Rows are points. To make a cloud, some directions were put in groups of two or more. Within a group, all points are equally far from the middle, so they leave a hole (a ring in 2 directions, a hollow ball in 3). The other directions are filled evenly. Then the cloud was stretched, turned, moved and blurred a little. Count the holes, and give their numbers of directions, smallest first.

Cloud (22 x 3)
[[ -4  55 -25]
 [-38 -30 -12]
 [ -5  49 -10]
 [-48 -29  17]
 [ -6  32  29]
 [ -2  -4 -51]
 [-15 -12 -49]
 [-51 -19 -22]
 [-44 -35  25]
 [-57 -12 -32]
 [-34 -44  22]
 [  8  23 -60]
 [-28  54  -9]
 [ 25  20  -4]
 [ 31   9  10]
 [-30 -12 -54]
 [-13 -43   1]
 [  0  51 -23]
 [-25 -41   1]
 [-38 -34   1]
 [ -4 -16 -37]
 [ 19  22  30]]
Holes: 1 (2)

Cloud (30 x 4)
[[-16 -10 -33  29]
 [ 60  -4 -10   4]
 [ 15  15 -48  -2]
 [ 25  41   4 -14]
 [-26  26 -23  -4]
 [ 31  14  33 -21]
 [-33  -9   8 -17]
 [ -3   5  34 -34]
 [-36  -2  14 -10]
 [-27 -25  12  -2]
 [  9 -39  20  27]
 [ 43 -16 -18  23]
 [-15 -36  16  22]
 [ 30 -16  39  44]
 [-25 -22  13 -14]
 [ 30 -10 -28  35]
 [ 27  -2 -22  54]
 [  6  24 -32  44]
 [  6  28  30 -16]
 [ 40  26  12  36]
 [ 46 -19   7  29]
 [ 35 -31  12  28]
 [-30  26  11  -7]
 [-43  19  -8  23]
 [ 33  34  10  35]
 [-10 -38  17  21]
 [ -5  -3 -49 -24]
 [-24  22  -3 -37]
 [ 57  11 -16   5]
 [ 42  24  -5  32]]
Holes: 1 (3)

Cloud (54 x 6)
[[ 25 -14 -31  13 -22   1]
 [-28   4  34 -34  10 -19]
 [-22  -4 -16 -24  15   9]
 [-26  -2  -8 -14  31  27]
 [ 15 -17  -6  32 -12 -24]
 [ 38  24 -48   6  12  24]
 [ 18  20  -4  -4  10 -20]
 [-12 -25 -34  35   9  -4]
 [ 11  26 -27  15  11 -39]
 [ 13 -47 -22  -1 -13   3]
 [ 43  22 -29  -1  22   9]
 [  4  19 -12  20  54  11]
 [-38 -19  13  15  26 -10]
 [ 28  35  -9  -3   3   2]
 [-17   8  24  18  -8  -8]
 [-16   6 -34   5 -20 -53]
 [ 23  -9 -22 -32 -12 -12]
 [-14   2 -22  -2  30  14]
 [-14  -6  23   0  10 -26]
 [ 10  36 -39  -2  11 -48]
 [ -9  -5  15  -1  17 -22]
 [ 15 -31  -5  -3  -4  18]
 [ -2 -19 -18 -14  51   2]
 [-25 -26 -18 -14  14 -43]
 [  0 -10 -39 -26 -27  -5]
 [  0   8  -9 -21   6 -32]
 [ 10  10  22  39 -14  18]
 [ -8   4 -56  16 -17 -47]
 [-29 -16 -49  13 -26  13]
 [  1  34  12   9  16  37]
 [ -7  31 -53  -7   7  25]
 [-21 -22  36  10   1 -29]
 [ -6   2 -15  29   4 -27]
 [-18 -10  18 -11   4  23]
 [-15   3  -8  42 -31   8]
 [ 18  -1 -44  17 -14 -35]
 [ 14 -19   6  21  11 -16]
 [ 11 -10 -25  -7  23  -5]
 [ -6  -3   5  36  -9 -14]
 [ 32  36  20   6  10  10]
 [-43  -9   7  33  -5 -20]
 [ -5   2   4 -44 -17 -60]
 [ -7  21   7  -4  -2  -7]
 [ -9  40  -6   4 -25  14]
 [-38  10 -25  11  13 -16]
 [-38 -12  29   7  25 -13]
 [-12  -8  33 -21  12  12]
 [ -4  -3  -2 -20  -3  -1]
 [ -4  -2 -15  26 -22  -3]
 [-46  12   0 -22  20  -7]
 [-28  17  14   3  -6   4]
 [ 16  28 -40   8  27 -20]
 [-10   1  -9 -16  48   0]
 [-14  40  13  21  43  -1]]
Holes: 0

Cloud (86 x 8)
[[-22 -19  34  15  -1 -21  32  -6]
 [ -6  33  41   4 -31  -1   1 -23]
 [-16 -28   9 -36  -2  -4 -27 -45]
 [ 17   5 -40  -1 -58 -11   4 -17]
 [  7 -36  23 -30 -46  22  16   3]
 [-14 -26 -41  40 -13  13  22 -18]
 [ 24 -15 -40 -24   8 -31 -30  -4]
 [  0 -30 -22   2 -50 -39 -14  11]
 [  5 -10 -60 -11 -20  30  28 -16]
 [ 27  34  38   5  -6   5 -24  17]
 [ 41   2   6 -26  22  28 -12 -23]
 [ 12 -32 -18 -42  -6  33 -11 -33]
 [-14 -27   2  44 -28   3  35   5]
 [ 34  -3 -12 -52 -10  27 -15   6]
 [ 40 -25  14  30 -15 -35  -2 -21]
 [ 28  -3   1 -47   1 -32 -10  18]
 [ 26   5 -32 -18 -46  -5  46  -1]
 [ 39   9  30  -5 -16   9  18  46]
 [ -8 -20  26  23 -40  29  -3  28]
 [ 41  -2  10  26  -1 -30  29  29]
 [ 38  28  15  11 -16  40  13  28]
 [ 12 -38  -8 -28   4  36  18 -39]
 [ 17  -4 -47 -27  13   2  -2 -38]
 [-38  24 -20   7 -37  38 -12  12]
 [ 37  -1  -7 -31 -19  44   4 -28]
 [ -3   6 -39 -27  27  -2  39 -12]
 [ -5 -35  28   2  -6  44 -11  -8]
 [-11 -35  43 -11  -5 -20  -5 -10]
 [-37  12  -2 -26 -47   6  30  25]
 [ 37 -10   9 -29 -41 -10 -17 -29]
 [ 51 -18  22  -2  10  -4 -16  29]
 [ 29 -30  -9  43  -3 -28  21 -16]
 [ 44  -5  -4  42 -19 -19  32 -13]
 [ -9   4  47 -28 -24 -15   3  21]
 [ 24 -30 -16   9 -29  10 -50  12]
 [ -5  -9 -29 -35  31 -31   5  14]
 [ 48  -2  -1  31 -33   1  24  39]
 [ 31  -1  -8 -42   5 -37 -14  -2]
 [ 55  -8  20   1 -42   0  23  14]
 [  2 -34 -29  21  -3  43 -23 -11]
 [  4 -13 -16 -50  15  -9  -1  34]
 [ 10   8   4  32  10  -8  43  35]
 [-18 -12  27  15  20  18 -37 -20]
 [ 14  41  23   9   4  41  -6   0]
 [ -9  24  22  20  13  22 -45  -4]
 [-23 -40 -33  12 -22 -37   8  -2]
 [  4 -41  23  19 -14  -5 -36   6]
 [-25   4 -34  38 -26  15  -5 -33]
 [ 31 -24 -14  19   7 -18   2  51]
 [ 47 -21  -4  23   3 -12 -41  -5]
 [-45  16 -35   2  16 -25  14  -9]
 [-22 -22  -2 -21 -45 -45   6  -6]
 [ 27  18  11 -39 -13 -34  -4  15]
 [  7  38  15  17  27   8   5 -26]
 [ 37 -16 -14  10  22  29 -31  22]
 [ -2 -31 -28 -20 -47  28 -21  17]
 [  7  24 -44 -15  18 -16 -16 -15]
 [ 27  -3 -34  18  28 -22 -31   1]
 [  7   5  -6  44 -48  30  -4 -17]
 [  3 -31  37 -25 -46  -5   4   2]
 [-24  15   2  40 -16  42  -1 -19]
 [ 32   3 -33  35 -30  -8  31  36]
 [ 25 -40   2   0  -3  44  32 -10]
 [-19 -10  17  15 -14  47  31 -29]
 [ -6  11   9 -44   5 -37 -20  10]
 [ 32 -23 -15 -46 -36   8   7  27]
 [ -4 -19 -16 -18 -35 -40 -27 -30]
 [  7 -40 -24  31  17  11 -14 -27]
 [-48 -34 -28  -2  -2   3  -2   8]
 [-27  21   3  46  -6  20   9 -26]
 [ 41 -31  12  24 -32 -11  33  16]
 [ 16 -49 -29  24  -4  14  14  22]
 [-34   4 -24 -18 -20  19  -2 -53]
 [-18   3 -28  16 -40  34 -29 -18]
 [  5  26  21 -17  28 -18  -7 -29]
 [ 26  25 -10 -32 -25  32  36   9]
 [ 37 -13  -1 -52  -3  -2 -17  13]
 [-26 -19  26  15  -2  36  25   7]
 [ 18 -13  14  11  36 -11   2  35]
 [ 28 -27  -5   3  22  20  16 -49]
 [ 22 -17   5   9  29  16  19  39]
 [ -7  -6  43   2  22  -8 -29  11]
 [-43  13 -18 -15  -1 -16 -10 -46]
 [-46   2  -8 -22  -2  -6  48  -7]
 [  7 -30   1 -24 -15  51  19 -32]
 [  6  19  46  -9 -15 -31   9  16]]
Holes: 3 (2, 2, 4)
